Each row of a before or after table is a point. One or more steps were done to the points. Then noise was added and the rows were shuffled. The steps act on how far a point lies along the listed directions, d1 being the first. Name the steps. A step turns or swaps two directions, mirrors them in a line or flattens them onto one, adds a multiple of one to another, or multiplies one. Angles are multiples of 10 degrees, from the lower direction toward the higher: turns from -170 to 170, lines from 10 to 170 but not 90. Use the fewest steps. Two steps may share a direction if one is a turn and the other turns, adds or multiplies; they go together, in the order done. Otherwise the lowest direction goes first.
In the rows, 128 means zero.

Directions:
(1): [125 186]
(2): [186 131]
Before, 12 rows:
[[ 96 118]
 [163  51]
 [113 159]
 [ 97 181]
 [ 96  82]
 [148  73]
 [143  76]
 [108  82]
 [125 169]
 [187 185]
 [150 146]
 [ 63 147]]
After (12 x 2):
[[152  65]
 [ 71 144]
 [180 194]
 [163 116]
 [ 50 158]
 [ 80 105]
 [ 85  90]
 [ 74 141]
 [170 128]
 [145 151]
 [186 100]
 [121  92]]
Steps: swap d1 and d2

Directions:
(1): [ 59 148 129]
(2): [139 166 188]
(3): [144 185  88]
Before:
[[ 93 174 147]
 [102 158 109]
 [136  59 175]
 [ 63 118 126]
 [189 175 164]
 [141 144 157]
 [ 72 126  75]
 [183  87 117]
 [146 119 162]
 [156  34 135]
 [182  58 108]]
After, 11 rows:
[[186  84 129]
 [ 96 177 127]
 [151 136  94]
 [ 97 148 159]
 [141  83  59]
 [159  44  88]
 [195 185 117]
 [144 157 108]
 [ 64 120 119]
 [180  52 127]
 [ 65 103 169]]
Steps: swap d2 and d3

Directions:
(1): [106 131  65 176]
(2): [172 160 156 183]
(3): [ 62 156 166 145]
(4): [121  58 153 162]
Before (11 x 4):
[[ 37  89 180 114]
 [104  93 105 161]
 [122 121 131  37]
 [153  95 141 186]
 [150  80 117 148]
 [ 78 150 133  92]
 [ 87  57 175  72]
 [103 127 155 104]
 [ 88  92 133 106]
 [ 73 155 215 132]
 [189 174 154  83]]
After:
[[ 82 131 218 180]
 [175 156 136  52]
 [160  72 117 158]
 [159 163 213 169]
 [119 141 168 126]
 [101 100 113 171]
 [ 73  95 216 118]
 [ 81 151 166  63]
 [120  72 114 131]
 [ 82 119 162 139]
 [ 98 177 159 133]]
Steps: turn d2 and d3 by -60 degrees

Directions:
(1): [206 179 175 103 119 101  93 127]
(2): [196  81 138 172 153 189 142 110]
Before, 8 rows:
[[101 192 141  77  99  56 106 136]
 [ 97 126 130 137 121 123 128 133]
 [147 131 128 118 129 132 143 120]
 [137  91 122 147 124 155 137 128]
 [144  95 118 155 126 179 147 129]
 [106  97  91 172 137 174 148 135]
 [ 90 136 110 110 100 104 125 153]
 [106  27  98 188 142 197 160 134]]
After:
[[202 141 144 152 132 156 115 130]
 [164 103 135 140 124 150 127 130]
 [128 119 119 122 132 135 149 120]
 [132 143 150 131 120 117 114 132]
 [246  91 173 159 133 170 109 127]
 [176 109 134 149 124 173 136 128]
 [ 52 170 111  85 100  64 125 138]
 [133 156 132 103  98  96 110 152]]
Steps: mirror d1 and d2 in the line at 100 degrees

Directions:
(1): [142  84 154  95  87 212 154 144 169]
(2): [ 86  88 105 181 174 178 150 156  76]
(3): [ 30  90 151 127 120  96 106 125 175]
(4): [117 126 200 105 120 150  79  89  56]
(5): [113 161  86  89 185 180  70 110 160]
(6): [129 184 206 164 174 141 145 158 164]
Before (10 x 9):
[[106 122  42 136 183 174 117 145  86]
 [ 88  58 152 162 147 178 118 137  65]
 [135 183 126 145 187 152  94  96  72]
 [129  80 117  63  86 170 168 120 142]
 [188 132 202  93  78 132 175 159 189]
 [178 168 183 124  87 156 211 170 137]
 [ 50  86  46 140 173 135 126 147 145]
 [138 175 143 142 173 103  79 142  74]
 [208 145 152 133  85 135 173 162 147]
 [ 88  75  29 156 148 105 122 105  79]]
After (10 x 9):
[[165  94 203  63  47 137 137 117 135]
 [ 92 158 156 152 170  80  79 153 107]
 [ 54 105  59 150 181 148 122 154 129]
 [117 118  29 187 182 107 162 143 131]
 [129 102 146 195 182 186 162 179 107]
 [140 104 117  84 107 168 192 148 184]
 [ 50 157 155 163 182 113  96 109 132]
 [124 113  21 123 181 170 130 138  95]
 [122  79 178 110  41 107 136 130 131]
 [101  98 199  92  38 133 160 125  96]]
Steps: mirror d3 and d5 in the line at 80 degrees; swap d4 and d6

Directions:
(1): [ 61  72 151 134 121 148 179 121  86 182 181]
(2): [ 79 161 150 105  84 111  75 183  71  80 154]
(3): [134  65  74 113  64 159 135 154 182  84 159]
(4): [ 80 134 174 166 150 220 105 145 168 109  93]
Before:
[[102  89 154 152 155 116 174 119  87 173 151]
 [126 120 139 106 115 112 131 135  86 157 135]
 [ 82 139 172 126 136 164 100 149 125 106 116]
 [121 133 122 146 121 126 117 151 124 113 142]
 [ 96  18  82 123  98 159 191 135 192 132 175]
 [111 152 150 122 123 166  92 134 137 113 109]
 [126 107 117 125 121  90 152 121  92 171 164]
 [124 126 129 126 152  97 150  84  98 186 128]
 [ 80 134 118  98 108 107 109 163  86 115 149]
 [107 123 147 136 150 118 181  99  97 190 146]
 [128 120 134 131 146 127 150 119 122 127 149]
 [148 102  97 112 123 100 165 115 100 145 155]
 [134  62 109 121 115 144 165 130 135 131 146]
 [116 137 132 129 131 136 116 140 118 117 129]]
After, 14 rows:
[[174 160 136 153 170 115 104 131 149  99  77]
 [163 162 118 125 163  98 116  90 132 147  88]
 [175  99 101 123 122 141 128 136 166  94 107]
 [148 141 128 131 147 126 132 123 138 108 127]
 [158 150 132 108 120 110 103 140 115 127 103]
 [100 155 114  97 112 108  87 166 105  94 126]
 [ 84 127 156 122 118 166 116 130 114 140 135]
 [166  84  66 126 110 153 127 149 249  66 106]
 [182 157 107 126 131  86 102 126 139 120 109]
 [ 78 136 169 125 134 167 104 148 122 110 120]
 [173 187 129 135 161 117 118 111 153 123  80]
 [117 131 120 144 119 129 121 151 120 117 142]
 [187 139  87 112 130  98 132 120 126 108 119]
 [112 129 134 130 136 139 119 138 118 120 131]]
Steps: mirror d1 and d4 in the line at 80 degrees

Directions:
(1): [ 95 122 127 183 184 197  62 155 143  91 139 170]
(2): [168  81 116  73 150 154 136 144 187  60 145  68]
(3): [179 103 157 163 159 103  66  87  66 129 146  67]
(4): [129 115 123  50  81 119  36 168 115 151 150 154]
Before:
[[172 129 136 169 175 106 134  97 118 130 134  77]
 [ 87 146 128  83  87 125  95 127 106 186  99 151]
 [103 135  95  71  99 165 137 178 198 110 122 153]
 [134 120 116 130 154 151 132 139 141  97 128 134]
 [101 153 156 136  91 106  53 133  54 200 152 190]
 [142 138 136 163 167 148 110 122 107 104 116 124]
 [128 131 100  83  94 147  88 160 139 141 150 159]
 [137 112 135 123 127 119  92 124 104 145 162 132]
 [120 120 119 126 110 118  82 137  87 152 103 143]
 [164 109 140 133 159 114 180 100 139  97 117  83]
 [131 148 137 168 146  84 218  76 122 146  99  93]
 [ 92 127 121 127 138 130 121 144 136 122 137 159]]
After:
[[125 164 177 243 152  88 176  51  41 176 123 112]
 [130 127 129 184 149 114 151  98  83 138  87 110]
 [105 158 115 128 133 161 136 157 138 115 112 179]
 [122 118 112  45  99 139 154 174 189 108 123 165]
 [127 121 135 184 156 123 166  98 121 128 138 118]
 [181 120 138 196 170 129 105  78  86 122 146  67]
 [110 118 138 142 147 113  95 121 103 131 141 134]
 [137 134 160 165 148 105 124  53  67 165  96  65]
 [ 87 145  98   9  48 102 155 174 176 167 116 186]
 [174  94 137 140 154 134  31 114  97 113 153  66]
 [100 157  99  90 122 137 180 170 199 134 118 169]
 [124 117 118 118 141 151 102 151 136 107 133 156]]
Steps: turn d1 and d2 by -20 degrees; multiply d4 by 1.6; turn d3 and d4 by -130 degrees

Directions:
(1): [146 120 156 131  78  83  69 192 150  66 128 127  62 168  82  63 142 152]
(2): [129 200 171 144 139 153 103 109 128 133  67  92  95 163 170  99 128  20]
(3): [ 59 148 122 124 199 175 120 154  73 154  95 164 111 186  58 111  91 162]
(4): [ 55 133 135 182  93 137 207 164 162  91  63 118 130 147 182 138 150 178]
Before (9 x 18):
[[190  87 109 116 104  97 123  87 138 135 184 129 169  52 147 154 139 117]
 [192 128 114 106 109 123 119  70 133 145 173 113 168  75 160 148 128  83]
 [118 138 143 142 109 114 133 144 144 120 127 127 107 142 128 111 138 145]
 [147 134 141  99 108 102 111 133 129 134 147 144 111 123  99  99 121 121]
 [ 92 162 139 137 148 144 123 151 115 129 110 135 109 155 123 115 118 108]
 [118 155 150 153 129 134 120 147 139 110 111 131  96 142 138 113 136 122]
 [ 86 129 113 140 124 152 149 142 130 124 119 134 137 127 142 134 127 137]
 [108 146 130 137 133 128 147 124 123 138 114 118 161 114 149 139 140 120]
 [148 119 131 135 102 122 132 115 142 117 136 107 134 113 159 140 144 113]]
After, 9 rows:
[[ 85 149 147 137 132 120 100 185 109 105  95 137 101 173  77  80 128 154]
 [100 132 126 131 152 158 132 128 100 141 113 132 128 149 113 133 116 136]
 [ 90 127 125 143 103 132 123 173 139  97 119 134 108 146 116 105 132 148]
 [142 150 136 154 125 140 159  91 151 134 126 115 146  88 200 165 143  90]
 [135 138 127 142 117 127 181  85 151 155 141 114 165  88 192 169 144 113]
 [ 90 115 110 111 193 153  88 154  63 152 132 186 114 159  18 101  87 181]
 [138 151 145 141  99 112 130 133 151 111 132 112 120 117 169 128 140  86]
 [160 133 119  99 121 118 163  68 134 174 160 128 174  66 165 162 123  86]
 [ 93 154 127 102 186 166  60 165  60 138 120 172  88 203  10  68  76 159]]
Steps: multiply d1 by 3; turn d1 and d3 by -140 degrees

Directions:
(1): [131 145  94 132 160 196 122 178  76  72 108  93 116 115  49 138  93  83
  44 122]
(2): [ 92 145 154 131 193 145  56 122 145 172 221 140 112 160 176 132 127  55
  84 141]
(3): [104 195 137  93 118 158 162  90 188  84 149 232 130 121 110 163 129 177
  70 134]
(4): [182  97  38 119 120 168  92 124 145  72 115 119 120 156 240 152 123 157
 104 136]
(5): [150 119 146  59 107 154 194 104  89  83 174 116 162 146 150 106 209  63
 133  69]
Before, 9 rows:
[[124 147 164 121  88 131 187 150 127  79  71 136 115  77  16 136 110 182
  131 130]
 [128 123 140 153 123  90  89  99 158 174 164 132 112 162 184 132 133 118
  146 168]
 [127 154 101  83 122 179 143  91 152  92 176 160 153 130 122 165 158 121
   93 122]
 [134 145 117 129 111 112 124  79 180 127 131 149 138 151 183 138 130 139
  128 138]
 [136  84  87 123 144 126  94 140 115 146 153  88 146 174 220 116 138 101
  133 119]
 [156 110 107 141 154 105 113 115 124 156 180  93 147 156 210 100 147 104
  144 132]
 [100 196 159 127 113 165 197 130 164 102  74 192 131  84   7 151  91 193
   67 159]
 [143 116  82 102 100 147 169 107 134  76  93 171 132 134 147 161 155 188
  103 110]
 [135 128 158 114 109  96 156  95 114 124 129 153 142 147 145 124 169 132
  151  88]]
After (9 x 20):
[[156 122 127 119  69  97 168  87 146 115 118 144 137 145 157 130 159 156
  166 144]
 [103 104 157 121 148 117 139 126  89 159 151 118 133 143 120 123 173  77
  127 100]
 [110 135 173 155 134  74 110 113 129 172 123 154 123 138 124 127 123 142
  149 118]
 [139 129 141 122  94  92 161  87 143 134 119 115 155 138 146 116 155 115
  166 116]
 [123 115 123 155 174 159  40 165 140 126 157  93  79 136 156 144  87  97
   87 160]
 [100 139 153  90 110 112 190 117 126 133 141 152 168 136 107 115 160 134
  138  97]
 [157  98  81 159 157 177  79 166 120 131  97  65 113 139 165 135  85 115
   86 167]
 [124 121 125 127 110 124 153 128 109 145 117  96 155  99  49 134 137 121
  160 126]
 [133 153 147 123 117  90 189  99 137 137 146 149 163 119 116 102 152 151
  150 120]]
Steps: turn d2 and d3 by 160 degrees; multiply d3 by 0.4; turn d4 and d5 by 110 degrees

Directions:
(1): [163 135  81 175  65 138 124 149 201 121 167 176 161 140 161 104 106 138
 156  47 121 136  29 101]
(2): [124  72 110 186 103 125 143  61  83 166  83 158 103 118 187 109 116 109
  74  72 180 184 182  77]
(3): [120 167 207  87 153 191 114 138 132 145 148 164 172 208 131 125 114  87
 122  75  68 201 173 109]
(4): [206  86 129  21 142 139  80 111 114  59  67 123 146 127 154  81  71 178
 126 103 147 116 123 123]
Before (10 x 24):
[[153  72  85 129 119  62 118 132 115 108  77  86  87  50 143 122 119 173
  134 171 168  69 137 151]
 [112 112 104 174 127  97 135 134 108 131 129  96  84  82 105 142 154 168
  137 181 169  64  92 157]
 [116 157 117 116 124 109 118 164 174 112 168 102 146 119 107 143 141 130
  151 179 100  91  84 168]
 [142 155 108 150  67 145 147 162 185 123 175 151 159 128 125 130 115 131
  158 101 115 122  45 117]
 [198 120  75 115  88 112 120 175 195  69 130 139 148 104 109  96 115 188
  184 122 140  63   7 160]
 [125 154 107 135 128 119 133 151 144 138 140 133 126 128 134 137 138 119
  127 141 118 132 117 148]
 [198 103  91 103  86 129  94 119 174  77 127 168 174 161 182  74  89 154
  144  39 143 168  50 102]
 [136  96 120 145 134 124 131  94  97 132 109 125 110 113 142 126 141 130
  113 132 147 138 167 110]
 [133 109 116 138 110 141 135 124 137 139  89 142 125 117 164 124 115 125
  113  88 126 160 171 128]
 [144 120 131 122 125 115 144 121 111 111 121 127 125 116 109 134 125 137
  119 139 145  86 109 128]]
After (10 x 24):
[[184 166 153  80 113 176 109 190 201  93 161 174 193 185 106  99 108 143
  181  72  73 137  51 143]
 [104 172 143 120 128 129 118 171 174 128 178 117 157 146 108 151 142 113
  145 158  78 124  98 162]
 [143 137 206  62 162 164  91 152 122 133 108 144 155 174 143 120 100 112
  128  88  75 180 203 123]
 [137  95 101 140 108 130 134 121 137 131  79 132 117 103 162 120 116 138
  116  96 140 144 159 131]
 [124 155 111 137 131 124 134 150 143 139 139 136 128 132 136 134 141 115
  121 137 115 135 122 148]
 [200  97  76 106  80 113  98 125 180  66 126 158 165 147 176  77  95 166
  147  56 149 146  33 109]
 [138  99 134 129 142 140 127  97 100 133 112 134 125 129 145 124 132 124
  109 119 135 150 178  99]
 [100 163 207 127 156 177 117 147 114 156 155 146 142 190 113 135 139 110
  127 113  92 163 153 129]
 [137 157 105 155  66 143 147 160 182 127 176 152 157 129 126 132 118 128
  157  96 115 130  50 115]
 [138 138 165 107 135 142 141 127 116 120 131 141 143 149 111 132 122 120
  122 119 120 118 124 126]]
Steps: turn d2 and d4 by 10 degrees; multiply d3 by -1
